Each row of a before or after table is a point. The points were changed in one or more steps. Then noise was added and the rows were shuffled. The steps act on columns, c1 being the first. Write out the steps. A step turns or swaps two columns, mirrors them in a line or flattens them onto one, adds a multiple of one to another, or multiplies or shifts one. Angles are multiples of 10 degrees, from the lower column toward the higher: turns from -170 to 170, lines from 10 to 170 but not 90. Use the fewest steps. Two steps may share a column if one is a turn and the other turns, adds or multiplies; they go together, in the order done. Otherwise the lowest column goes first.
(in the rows, 128 means zero)

Before, 12 rows:
[[105 129 158]
 [122  70 131]
 [108 100 144]
 [120 124 130]
 [150 151 142]
 [146 139   7]
 [101 125 142]
 [123  83 153]
 [119  41 148]
 [130 146 142]
 [102 132 108]
 [143 151 159]]
After (12 x 3):
[[126 129 102]
 [243 128 173]
 [121 127 134]
 [122 127 131]
 [110 129 100]
 [132 128 161]
 [ 91 128 133]
 [103 127 136]
 [102 128 144]
 [106 127 126]
 [104 128 120]
 [117 127 120]]
Steps: mirror c1 and c3 in the line at 150 degrees; multiply c2 by 0

Before, 13 rows:
[[ 74  57 101 107 164 145]
 [ 90 110  64 110  69 117]
 [100 159  50  98 119  93]
 [193 174 127 187 126 192]
 [148 117 162 249 122 128]
 [ 92  91 108  83 161 122]
 [ 89  98 148  93 173 124]
 [204 130 102 146 123 131]
 [162 107 123 157 142 138]
 [162 131 133 154  86 122]
 [170 148 107 141 122 118]
 [ 77  94 147  68 147 149]
 [ 95 122  57  65  76 105]]
After (13 x 6):
[[ 99 125  61  62  95  89]
 [149 112 159 247 125 126]
 [193 174 124 187 159 163]
 [203 128 103 146 126 127]
 [ 89 101 148  93 146 149]
 [158 133 136 159 106 104]
 [ 98 164  53  96 105 110]
 [160 107 123 156 140 145]
 [ 92  91 109  83 140 136]
 [ 80  96 149  68 147 148]
 [166 146 108 141 124 117]
 [ 95 108  62 112  99  95]
 [ 75  60 101 104 151 159]]
Steps: flatten c5 and c6 onto the line at 50 degrees

Before (8 x 9):
[[124 146  53 148 151 108 127 104 125]
 [107  57 145  82 146  58 150 123 123]
 [ 99 162  88  88  73 173 127 154 115]
 [137 100 102 218 112 135 189  72 104]
 [ 96  59 145 118  99  46 148 127  53]
 [ 94  64 133  83  97 119 123  65  86]
 [102 195  70 119 237 111 160 144 100]
 [101  63 119 173 111 146 122 119  80]]
After (8 x 9):
[[ 94 188 120 175 110 110 134 119  81]
 [ 87 192 145  84 148 196  96 122 125]
 [145 121  53 149 153 143 114 103 125]
 [100 140 103 217 113 163 181  72 104]
 [101 194 133  84  97 133 117  64  87]
 [ 95 197 146 115 100 204  89 126  53]
 [198 104  69 118 239 161 145 145 100]
 [173 131  88  86  73  92 159 153 113]]
Steps: turn c1 and c2 by -130 degrees; mirror c6 and c7 in the line at 70 degrees

Before:
[[168 146 196 117 137 105 148  74 198  95 120 125]
 [170 111  88  95  90 121 148  88 136 105  42 136]
 [134 120 142  71 203 160 108  87 194  62 149 128]
 [ 95 155  94 143  85 144 181 115 147 120  58 193]
 [ 76 180 121 152 159 127  72 155  69 171 170 198]
 [104 106 181 126 191  99 119  76 158  23 155 116]
 [147 145  77 161 177 156 156 146 100 141  63 176]
 [ 72 150 121 114 173  99 129 156 119 157  78 175]
 [132 177  67 116 183  96 129 145 162  60 116 135]
 [158 112 132  83 129 105 206  81 152 105 138 146]
 [141 123 106 123 145 108 159  24 170 141 105 140]
 [ 63 238 133 111 230 144  87 133  39 133 156 161]]
After, 12 rows:
[[ 70 156  91 143  81 141 180 114 148 120  56 168]
 [140 114 131  79 128 107 206  80 153 106 144 160]
 [119 106 182 127 195  93 118  78 159  24 156 107]
 [136 123 103 120 149 106 159  27 170 144 101 142]
 [ 59 147 124 117 173 100 130 157 119 154  79 140]
 [ 59 235 131 109 233 142  83 133  39 134 159 126]
 [163 147 195 116 137 105 148  72 196  98 117 147]
 [ 49 179 122 151 162 129  70 157  72 172 173 161]
 [125 172  64 117 186  91 130 143 157  59 117 136]
 [120 145  78 158 181 159 154 144 101 139  58 177]
 [134 117 140  73 207 158 111  88 194  60 152 134]
 [165 112  88  97  90 124 147  87 135 102  38 154]]
Steps: turn c1 and c12 by 30 degrees

Before (9 x 18):
[[127 168  68 113 118 120  56 118 217 164  76 127 169 223  92  96 105 137]
 [140 182 152 132  34 166 109 110 246  79 111 111 175  71 116 139 103 119]
 [ 81  98 109 122  84 209  86 150 167 120  97 103 164 101 108 107 178 141]
 [128 215 135 110 173 120 141  82 135 106 205  91 110 154 116  81 118 194]
 [149 139 141 166 101  90 114 125 162 179 158 123 139 123 134 121 130  80]
 [112 110  99  53  86 125 128 127  85 106  95 127  80  97 107 181 123 179]
 [101  30 130 123  98  87 208 178  91 153 138 108 121 151 134 122 141 192]
 [146 133  42 118 110 203 116 189 155 132  31 196 114 193 116 135 156 197]
 [138  82 153 143 107 160  87 155 161 180 130 245 132 186 138  62 153  91]]
After (9 x 18):
[[129 171  68 112 115  98  54 118 215 162  77 126 160 225  96  99 109 137]
 [131 132  44 115 111 199 118 188 155 130  31 198 154 193 117 136 158 195]
 [127 182 155 132  37 137 108 110 245  74 111 112 184  71 111 138 103 118]
 [127  28 131 123  97  97 203 180  89 151 141 108 103 151 133 119 140 191]
 [124  80 153 145 105 155  90 155 161 178 134 248 145 186 136  63 153  89]
 [128 110  99  52  87 154 129 129  86 107  91 123  83  96 105 180 124 179]
 [131 212 133 112 174 132 138  86 134 105 207  88 109 153 116  80 117 195]
 [127 139 142 165 107  88 113 125 157 182 159 127 113 123 135 124 128  81]
 [130  97 112 122  84 179  87 150 169 118  99 102 200 100 107 107 178 140]]
Steps: multiply c1 by 0; turn c6 and c13 by 30 degrees

Before, 14 rows:
[[ 81 151 120 190 112 158  82 137  89 146 124 129  93 131 121 145 174 146
    7  65 160  34 113 116]
 [167 127 138 172 100 157 115 126 184 114 116 100 153 175 144 146 108 162
  188  97 158 160 109 162]
 [107 106 173 110 133 163  84 166 135 137 169  62 101  94 160 174  65 142
  153 119 151 105  34 143]
 [125  74 126 111 201 165 140 213 154 200  43 201  92 100 116  80 100 134
  103  94 199 119 125 104]
 [173  95 206 115 177 132 148  58 130 117  99  87 112  89 133 132 142 102
  114 161 103  76 120  94]
 [143 170  69 148 144 143 146 155  61  98 157  48  38 123 119 217 123 121
  101 135 159  80 100 115]
 [154  98 132 121  70 166 155  88 130  88  96 129 129  58 158 120  58 166
  107  91 222 184 147 164]
 [125 117 148 126  81 174 178 123 117 181 125 120  98  77 126  69  61  81
  100 134 112 175  88 150]
 [151  60 137  69  44 168  58  88 145  95 139 156 100 105 103 155 226 143
   93 153 119 115  83 110]
 [106 174 156 169 143 146 116  83 144 132 134 113  80 142 148 106 104 193
   79  29  80 161 138 137]
 [ 92 116 124 115  87 178  85 129  97 131 165  92 102 164  72 191 152 135
  134  37 138 166  82 132]
 [172 154 146 100 119 128 103  58 121  77 185  98  97 144 156  94 110 126
   79 144 141 113 144 192]
 [211  99  82 135  98 175  53 152 141  68 154  69 162 134 146 110 186 133
  134 133  83 166 162 143]
 [133 102 116  79 110 117  26  59 124 120 120 139  43  98  23 101 120  84
  158 145 150  46  71 122]]
After, 14 rows:
[[167 126  97 172  99 159 116 127  93 113 117 101 155 176 144 145 108 130
  185  97  87 160 110 161]
 [132 101 110  80 110 117  26  61 117 119 119 140  43  98  24 102 119 129
  158 145 146  46  72 122]
 [ 92 115 122 116  88 179  83 128 143 130 166  92 103 162  72 191 153 130
  134  35 157 167  83 135]
 [ 83 151 101 189 110 158  81 136 140 147 124 129  92 132 121 146 176 129
    5  66 168  36 113 115]
 [172  94 124 116 179 132 147  57 190 118  99  87 114  91 130 132 141 127
  116 160  75  77 120  94]
 [126 116 135 128  79 176 179 126 154 182 124 121 100  77 125  66  61 127
   97 133 121 176  86 152]
 [107 104  90 111 132 162  83 165 150 138 170  62 102  93 160 173  66 129
  152 118 100 103  33 142]
 [153  96  37 121  70 165 156  87 104  86  94 128 130  59 155 120  59 126
  106  93 146 186 148 164]
 [127  73  60 111 201 164 140 214  91 201  44 203  92 100 115  80 100 128
  103  94 126 120 125 103]
 [142 169 118 149 144 144 148 156 122  98 158  48  38 123 117 218 123 127
  103 135 221  79 101 113]
 [105 174 163 167 145 145 117  85 151 132 134 115  81 142 148 107 107 126
   79  28  90 159 140 138]
 [210  99 186 137  97 176  52 151  98  68 154  70 163 133 146 110 185 128
  131 136 136 165 164 143]
 [152  58 135  71  45 168  60  88 129  95 140 155 101 104 103 153 225 128
   92 153 107 115  85 109]
 [174 154 108 100 120 129 103  60 141  77 187  97  97 143 155  92 109 127
   79 144 125 113 144 190]]
Steps: turn c3 and c21 by 110 degrees; turn c9 and c21 by -130 degrees; multiply c18 by 0

Before, 13 rows:
[[127 116 142 116 135 146 116 105 125 142 142 103 112 106 120 132 102 125
  165 109 112 130 132 131 117 112 132 122 148 105 150 144 141 109  92 131
  152 124 111 119 106 105 107 126 142 100 139 159]
 [120 117 163 249 134 136 122  92 125 129 148 106 117  95  95  96 121 132
  167 127 111 118 101 100 121 126 111 124 126 166 145 150 111 117 103 133
  137 119 119 125 101 141 112 105 149 101  81  45]
 [142 113 127 105 122  96 105 122 140 135 145 133 172  98 109 132  99 112
  153 149 126 117 100  95 125 118 110 139 159 121 121 165 106 118 105 125
  146 146  91 102 117 113 146 130 143  90 127  94]
 [204 113 121  94 141 107 110  95 122 109 140 107 114 100 118 115 112 112
  158 112 118 119 102 144 119 109 129 126 132 148 122 169  86 112 117 141
  158 143 130 156  99 106 141 134 121 101 162 159]
 [130 142 120 111 129   9 131 191 129 140 141 112 125 168 124  96 103 113
  142 105 133 173 126 110 133 113  48 122 121  99 147 155  64 126 114 133
  129 158 125 133 149 110 159 129 136 148 130 157]
 [128 126 144 116 143 135 106  91 113 142 142 105 132 107 102 136 146 145
  152 153 106 141 150  90 108  90 101 117 130 140  68 175 134 118 101 127
  137 137 104 117 100 107 153 131 138  99 163 158]
 [125 119 193 110 118 150 156  91 119 141  64 137 108 115 100  78 167 149
   52 125 111 155 194 115 118 104 122 170 136 106 155  66 136 110 144 126
  158  98 139 119 102 145 116 110 139 100 173 131]
 [122 125 126 120 107  88 107  96 129 132 130 141  95  98 122  85 111 131
  145 145  94 117 105 120 113 127 135 127 159  99 141 126 141 125 153 111
  159 133 126 116 103 121 123 125 137 138 133 152]
 [163 133 118 149 136 110 127  89 114 129 153 145 107 198 148 130 102 128
  165 141 111 164 112 103 108 113 136 159 156 128 131 172 135 122 149 100
  126 138 119 137 188 152 119  23  97 115 143 150]
 [122 124 141 110 122 143 119 142 153 125 152 104 102  89 102  94 118 110
  122 149 134 116 135 113 108 125 125 117 155  93 134 133 136 134  98 144
  144 107 139 109 137 119 151 125 142 193 163 159]
 [173 146 114  94 138 149 109 186 151 136 149 126 130 182 164  92 110 172
  153 105 157 182 121  96 117 115 113 204 129 135 125 140 148 132 137 133
  108 111 140 106 106 111 147 118 150 119 148 159]
 [138 118 129 113 144 142 149 165 123 142 115 123 119 115 137  89 144 151
  161 128 111 146 107 107 129 122 122 154 156  93 155 175 125 118 132 143
   25 151 139 114 181 116 130 134 113  93 169 155]
 [138 113 127  97 143 125 131 109 116 123 135 111 186  92 132  90 130 124
  169 151 146 127 110 157 133 125 134 126 119 132 101 160 115 173 102 128
  139 120 140 140  99 111 106 118 139  90 163 155]]
After, 13 rows:
[[174 143 103  95 137 148 108 186 152 138 147 125 131 180 164  93 108 171
  153 105 157 183 119  96 118 116 114 205 129 137 126 143 148 132 137 133
  110 110 140 104 107 109 147 118 150 119 147 158]
 [124 120 179 108 117 152 154  91 119 139  64 137 107 115 101  75 166 149
   52 125 111 155 195 116 118 104 122 170 135 103 156  68 136 110 143 123
  160  99 140 118 103 146 117 108 140 102 174 131]
 [203 114 105  95 140 108 110  92 123 111 141 108 116  99 120 116 112 111
  158 113 119 120 105 144 119 111 129 126 130 148 122 170  86 112 117 143
  158 144 131 156 101 106 138 133 118 102 162 159]
 [122 118 150 250 135 136 122  92 124 127 147 106 118  97  96  96 122 131
  167 129 112 118 101  99 120 126 110 124 127 167 146 150 112 116 101 133
  139 117 117 127  99 142 115 103 149 102  82  45]
 [123 124 145 110 122 144 118 141 152 125 153 103 101  88 103  92 117 109
  121 146 136 117 132 113 108 124 125 115 155  95 134 135 137 136  98 145
  144 108 139 109 137 116 151 125 140 193 161 159]
 [129 125 128 115 144 134 106  91 113 142 141 105 133 106 103 135 148 143
  152 155 107 142 152  89 108  89 101 117 131 140  68 173 132 118 100 127
  138 135 105 117 100 104 154 131 138  98 162 157]
 [138 111 112  94 143 127 131 111 114 122 136 111 185  96 130  89 131 125
  169 150 147 127 110 156 132 125 133 127 119 134 102 160 113 171 103 128
  137 121 142 140 100 109 105 119 139  91 164 154]
 [124 124 113 120 106  87 105  96 129 131 129 142  97  99 124  86 111 128
  147 146  94 117 104 119 114 127 135 127 159  98 141 129 142 126 155 110
  159 134 123 113 100 123 124 126 138 138 134 154]
 [164 132 150 148 137 109 128  87 114 130 154 146 105 196 149 129 102 129
  166 141 111 164 113 102 108 112 134 159 156 129 130 174 136 121 148 101
  125 138 116 136 189 152 120  25 100 116 143 148]
 [130 143 130 112 128   9 133 192 130 139 141 113 123 168 125  98 103 114
  143 106 134 172 123 109 132 114  50 123 121  97 149 156  63 125 114 133
  129 156 125 134 148 112 158 131 135 147 126 156]
 [128 117 131 115 135 144 115 104 125 144 144 103 112 108 121 132 100 125
  164 107 112 128 130 130 118 111 132 122 149 106 150 145 143 108  92 132
  150 122 111 116 107 104 105 126 144 100 140 159]
 [143 112 125 104 121  97 105 122 142 135 145 133 169  96 109 135  99 112
  156 149 124 119 101  95 125 118 110 138 160 120 120 164 106 120 106 126
  146 147  90 104 118 111 147 131 142  90 126  96]
 [141 114 156 115 144 141 149 164 124 143 117 124 118 114 136  90 144 151
  160 127 111 147 106 108 131 122 123 155 156  92 156 177 124 117 133 143
   28 150 140 113 182 118 132 135 113  94 170 156]]
Steps: add 0.5 times c41 to c3
